Every row gives one point. Each copy is the shape, with its points in the same order, stretched, turned, moved and blurred by noise. Is it also mirrored, or only turned?
(in the rows, 128 means zero)

Shape (6 x 2)
[[ 97 111]
 [144 173]
 [105 137]
 [154 107]
 [ 83 107]
 [171 101]]
Copy 1 (6 x 2)
[[162 148]
 [ 73 141]
 [135 157]
 [129  77]
 [176 157]
 [120  48]]
Copy 1 is: mirrored
Copy 2 (6 x 2)
[[ 90 100]
 [189 126]
 [125  97]
 [116 167]
 [ 80  85]
 [120 187]]
Copy 2 is: mirrored
Copy 3 (6 x 2)
[[154  85]
 [ 89 181]
 [125 109]
 [165 159]
 [157  63]
 [173 180]]
Copy 3 is: only turned
Copy 4 (6 x 2)
[[131 164]
 [100  72]
 [110 140]
 [158 133]
 [130 185]
 [167 122]]
Copy 4 is: mirrored

Shape (9 x 3)
[[145 139 149]
 [ 95  77  80]
 [127 104  71]
 [ 91 156 159]
 [111 132 163]
 [163 149  90]
 [125 195 176]
 [145 186 129]
 [142 190 146]]
Copy 1 (9 x 3)
[[130 100 151]
 [115 192  60]
 [140 152  67]
 [122 141 186]
 [109 127 160]
 [165  97 103]
 [145  88 216]
 [167  85 175]
 [156  87 188]]
Copy 1 is: only turned
Copy 2 (9 x 3)
[[161 130 126]
 [ 95 173 141]
 [122 161 175]
 [133  90 101]
 [142 125  97]
 [168 141 180]
 [176  81 108]
 [177  93 154]
 [178  91 133]]
Copy 2 is: only turned
Copy 3 (9 x 3)
[[151  89 115]
 [ 73 129 128]
 [ 78 100 145]
 [174 134 101]
 [151 116  97]
 [118  83 160]
 [208 114 110]
 [163  96 137]
 [182  99 127]]
Copy 3 is: mirrored

Shape (8 x 3)
[[160  69 158]
 [ 66  61 122]
 [152 159  72]
 [120 164 145]
 [ 83  95 162]
 [160 150  89]
 [114  94 114]
 [120 156 164]]
Copy 1 (8 x 3)
[[ 85 162  78]
 [134  93  51]
 [152 147 163]
 [109 107 148]
 [106  86  73]
 [143 148 158]
 [137 119  90]
 [ 93  98 138]]
Copy 1 is: mirrored
Copy 2 (8 x 3)
[[ 80 160 116]
 [ 39  68 134]
 [159 135 188]
 [146 121 110]
 [ 73  92  94]
 [153 144 174]
 [ 87 108 146]
 [139 125  92]]
Copy 2 is: only turned

Shape (9 x 4)
[[120 147  86 188]
 [ 85  85 120 197]
 [144 131 111 100]
 [151 139 157 171]
 [146  84 126 193]
 [136  97 120 145]
 [137 123 121  56]
 [161 120 129  68]
 [114 133 124  87]]
Copy 1 (9 x 4)
[[ 70 127 119  62]
 [ 55 151 223  71]
 [152 118 116 121]
 [ 77 130 166 186]
 [ 57  79 200 129]
 [110 107 173 115]
 [195 142 119 127]
 [182 107 117 144]
 [159 166 127 112]]
Copy 1 is: only turned
Copy 2 (9 x 4)
[[108 148 189 137]
 [133 215 133 129]
 [132 101 125 120]
 [110 139 121 170]
 [ 98 199  86 147]
 [119 155  94 133]
 [152  88 106 102]
 [127  91  73 113]
 [161 105 123 108]]
Copy 2 is: mirrored

Shape (9 x 4)
[[127 123 118 101]
 [ 99 105 110 152]
 [127 137  90 141]
 [ 83 156 131 178]
 [135 150 151 147]
 [203 158 124 138]
 [138 134 155  96]
 [155  81 148 151]
 [110 176 173 180]]
Copy 1 (9 x 4)
[[107 104 139 149]
 [110 168 145  93]
 [131 145 187 131]
 [181 162 146  54]
 [173 143 114 140]
 [191 146 157 226]
 [135  97  99 164]
 [112 201  91 178]
 [230 163 107  88]]
Copy 1 is: mirrored
Copy 2 (9 x 4)
[[133 119 132 108]
 [102 174 125 136]
 [ 92 144 148 142]
 [ 43 165  92 161]
 [108 105 117 160]
 [141  79 164 173]
 [144  82 107 121]
 [185 124 135 178]
 [ 57 116  78 191]]
Copy 2 is: only turned
Copy 3 (9 x 4)
[[159 148 121 115]
 [154  97 160  73]
 [125 135 119  89]
 [105  45 142 104]
 [107 116 126 134]
 [ 79 199  96 130]
 [141 147 123 159]
 [142 164 184  80]
 [ 86  54 129 144]]
Copy 3 is: mirrored

Shape (10 x 6)
[[148  81 161 136  82 171]
 [190 155 153 135  86 104]
 [107  70 119 146 118 126]
 [107  81  58 129 171 124]
 [186 150 110 170 148 174]
 [165  95 142 159  86 104]
 [105  88 135 121 135  86]
 [132 130 146 160  88  88]
 [ 94  96  79 104  81 100]
 [112 154 150 138  91  86]]
Copy 1 (10 x 6)
[[115 170 154  63 146 179]
 [134 166  98  83 197  72]
 [ 98 126 115 115 102 174]
 [ 49 127 140 174  80 131]
 [119 227 166 159 165 101]
 [121 160  73  90 166 139]
 [ 98  74 103 118 119 137]
 [146 142  70  92 140 106]
 [ 59 111  98  83  68 106]
 [151 113  90  86 127  86]]
Copy 1 is: only turned
Copy 2 (10 x 6)
[[142  83  69 108 106  69]
 [210 125 108 147 105 141]
 [ 95 149 131 109 109  84]
 [ 49 193 156 124  68 135]
 [132  67 120 169  40 140]
 [153 134 127 135  98  90]
 [111 182 133 117 155 121]
 [172 136 153 119 131 114]
 [131 213 148  64 102 114]
 [184 145 148 100 157 136]]
Copy 2 is: only turned
Copy 3 (10 x 6)
[[152 213 143 123 129 128]
 [132 171 130 138  97 201]
 [148 152 104 134 142  87]
 [112  71 120 116  97  59]
 [153 129 162  53  58 168]
 [157 186 100 157 101 139]
 [103 114  88 144 156 108]
 [165 166  92 152 144 157]
 [133 131 119 203 131  98]
 [143 134 104 148 169 169]]
Copy 3 is: only turned

Shape (12 x 6)
[[127  96 112 121 101 132]
 [ 74 126 135 113 180 115]
 [ 89 107 184 111 124 133]
 [ 78  81 180 112  78 181]
 [143 142 146  81 133 135]
 [106 155 104 131 149  95]
 [150 168 138 138 158  84]
 [158 145 177 161 112  79]
 [160 118 114  89 138  77]
 [135  71  88 142 176 179]
 [ 76 103 154 166 106 176]
 [168 124 165 175 164 142]]
Copy 1 (12 x 6)
[[113 155 110 107 137 111]
 [155 124 179  88 114 123]
 [145  92 151 108 125  99]
 [118 117 125 127 177  93]
 [166 139 145 150 107 108]
 [156 127 128  93  98 146]
 [156 108 127 109  58 140]
 [130  60 108 113  64 115]
 [152 125 137 106  72  94]
 [ 79 212 167 113 144 139]
 [ 98 126 119 105 174 138]
 [ 89 119 150 137  80 143]]
Copy 1 is: only turned
Copy 2 (12 x 6)
[[145 113 129 119 105 157]
 [161  68  86  78 180 109]
 [112  61 164  54 114 131]
 [109  32 202  53  45 144]
 [152  95 176 132 148 150]
 [162 146  84 115 170  91]
 [104 149 104 130 188  89]
 [ 46 156 142 101 141  95]
 [167 134 120 137 189 179]
 [153  46  43 154 131 166]
 [ 90  56 138  68  59  87]
 [ 45  85  99 140 139  99]]
Copy 2 is: mirrored
Copy 3 (12 x 6)
[[149 144 116 124 112 150]
 [115 166 122  88 139  74]
 [ 79 168  84  77 102 124]
 [ 72 191  80  67  51 157]
 [104 123 153 118 167 148]
 [152 125 140 144 137  83]
 [122 111 139 176 175 104]
 [100 113  85 177 138 122]
 [159 102 138 124 189 126]
 [165 201 143 150 145 138]
 [ 96 198  87 122  51 128]
 [ 99 161 114 197 159 137]]
Copy 3 is: only turned

Shape (11 x 8)
[[ 84 163  96  57 168  79 151 123]
 [160 151 132 107 107 136 117 147]
 [145  96 144 170  88 118 150 143]
 [135 212 163 133 175 111  98  99]
 [132 153  78  72 138 147 184 189]
 [145  99 172 145 131 140  85 137]
 [172 139 139 112 115 156 113 107]
 [166 141 120 135 126 150  89  92]
 [ 99 112 137 136  65 116 115 157]
 [139 115 148 174 104 193  89 103]
 [101 160  88 116 156  64 107 150]]
Copy 1 (11 x 8)
[[ 87  15 152 140 158  89  64 221]
 [107 116 116 102 152 111 172 111]
 [116 187 118  86  87 127 116  92]
 [107  92 197 105 216  97 193 145]
 [ 55  63  96 130 131 199  96 175]
 [147 172 138  84  98 118 189 124]
 [138 134  95 107 181 103 172 114]
 [176 104 108 116 178 113 189 103]
 [136 160 111 128  59  75 127  99]
 [195 195  73 136 136 129 182  61]
 [122  30 184 110 103 120 128 166]]
Copy 1 is: only turned
Copy 2 (11 x 8)
[[211 169 109 106 128 119  97 134]
 [135 108 130 142 161 130 106 142]
 [108 127 111 111 123  97 165  94]
 [180 165 115 160 129 231  94 157]
 [181 145  90 162 137  67  98 105]
 [102 105 120 125 128 124 146 162]
 [130  81 158 133 142 139 113 147]
 [115  88 160 127 125 144 101 152]
 [111 144 159 119 159  94 140 135]
 [ 92  98 176 155 116 142 132 160]
 [153 185  94 106 130 120  91 124]]
Copy 2 is: only turned
Copy 3 (11 x 8)
[[154  43 156  78 179 152 111 105]
 [137 110  98 150 101 108  83 143]
 [ 90 176 122 140 117  94 163 101]
 [192 117 162 144 186  90  42 146]
 [ 72  32 104 152 142 149  76 115]
 [141 170 164 175  80 115 128 146]
 [132 128  96 166 103 121 103 176]
 [137 143 122 152  99  92 104 199]
 [148 139 111 130  95  62 159  91]
 [127 171 126 212  96  63 142 184]
 [157 100 184  64 138  86  92 115]]
Copy 3 is: only turned

Shape (13 x 8)
[[144 157 134 117 107 128 122 126]
 [135 138 153 103 121 171 168 120]
 [159 125 169 110 114 121 135 152]
 [154  99 109 157 129 144 129 117]
 [114 124 129 104  99 115 131 148]
 [150 157 177 104 108 149 129 116]
 [146 148 165 134 126 145 135 150]
 [152 109  95 120 138 114 116 123]
 [ 63  61 134 123  98 122 124 124]
 [136  82  83 198 128 114 158 135]
 [144 149 148 112 165 151 141 166]
 [129 135 158 137 125  98 139 111]
 [116 151 174 165 169 145 119 231]]
Copy 1 (13 x 8)
[[111 150 137 163 132 137 149 120]
 [128 165 117 116 124 171 154 140]
 [140 149 131 149 122 156 119 141]
 [126 111 132 102 113 134 147 118]
 [134 146 105 160 130 115 136 133]
 [121 156 131 158 130 177 157 132]
 [110 158 134 142 113 160 125 144]
 [121 114 133 119 152 122 132 103]
 [133  91  69 129 111 117 154 144]
 [137 102 122  80  80  98 114 110]
 [ 98 153 124 117 142 156 106 141]
 [127 124 108 146 111 158 122 104]
 [ 85 144 125 138 103 142  62 180]]
Copy 1 is: only turned
Copy 2 (13 x 8)
[[137 155  84 137 113 134 116 147]
 [153 185 109 110 108 107 145 119]
 [123 152  87 103 115 101  93 166]
 [138 113 116 119 170 105 156  97]
 [ 98 148  99 118 100 138 108 149]
 [150 185  84 132 119 111 129 159]
 [133 169 102 112 127 108  95 150]
 [118 106 121 109 146 124 148 135]
 [ 42 134 115 127 130 113 152 128]
 [126  67 132 121 144 106 121  83]
 [127 165 143  96 114 124  84 161]
 [130 124 103 151 120 103 110 145]
 [ 79 171 166  90 121 125   7 175]]
Copy 2 is: only turned
